Each row of a before or after table is a point. One or more steps were done to the points. Then noise was added and the rows were shuffled. The steps act on columns, c1 being the first. What was done? A step turns or swaps two columns, mirrors them in a line or flattens them onto one, adds a multiple of one to another, or multiplies or shifts one. Angles are multiples of 10 degrees, from the lower column toward the higher: turns from -170 to 170, lines from 10 to 170 but not 90. Use the fewest steps. Two steps may share a column if one is a turn and the other turns, adds or multiplies; they go together, in the order done. Otherwise the lowest column goes first.

Before:
[[ 0.09 -0.56]
 [-0.28 -0.05]
 [-0.12 -0.03]
 [ 0.08 -0.82]
 [ 0.34 -0.23]
 [-0.49  0.27]
 [ 0.19 -0.43]
 [-0.43  0.07]
 [ 0.07 -0.03]
 [ 0.01 -0.66]]
After, 10 rows:
[[-0.42  0.20]
 [ 0.32 -0.14]
 [ 0.31 -0.08]
 [-0.01 -0.02]
 [ 0.25 -0.14]
 [ 0.43 -0.20]
 [-0.52  0.13]
 [ 0.09 -0.09]
 [-0.19  0.07]
 [ 0.22 -0.10]]
Steps: flatten c1 and c2 onto the line at 160 degrees

Before:
[[ 0.46 -0.12 -0.28 -0.22 -0.32  0.37]
 [-0.41 -0.16  0.15 -0.20 -0.01  0.54]
 [ 0.42 -0.05  0.26  0.62  0.45 -0.09]
 [ 0.42  0.11  0.29 -0.01 -0.20  0.10]
 [ 0.02  0.37 -0.62  0.10 -0.05  0.34]
 [-0.12 -0.07 -0.13 -0.27  0.33  0.06]
 [ 0.20  0.37 -0.24  0.46 -0.19 -0.34]
 [-0.41 -0.61 -0.40 -0.20  0.35 -0.23]]
After, 8 rows:
[[-0.61  0.38  0.15  0.21 -0.02  0.11]
 [-0.23 -0.60  0.52 -0.23  0.05 -0.15]
 [ 0.13  0.12 -0.49  0.04  0.08  0.03]
 [-0.41 -0.15 -0.35 -0.02  0.01 -0.02]
 [ 0.13 -0.08 -0.48  0.44  0.74  0.22]
 [-0.07 -0.09  0.14 -0.17  0.23 -0.09]
 [ 0.28 -0.15  0.33  0.10 -0.28  0.03]
 [-0.29  0.38 -0.10  0.17 -0.07  0.12]]
Steps: add 0.7 times c1 to c5; turn c1 and c3 by -110 degrees; flatten c4 and c6 onto the line at 30 degrees
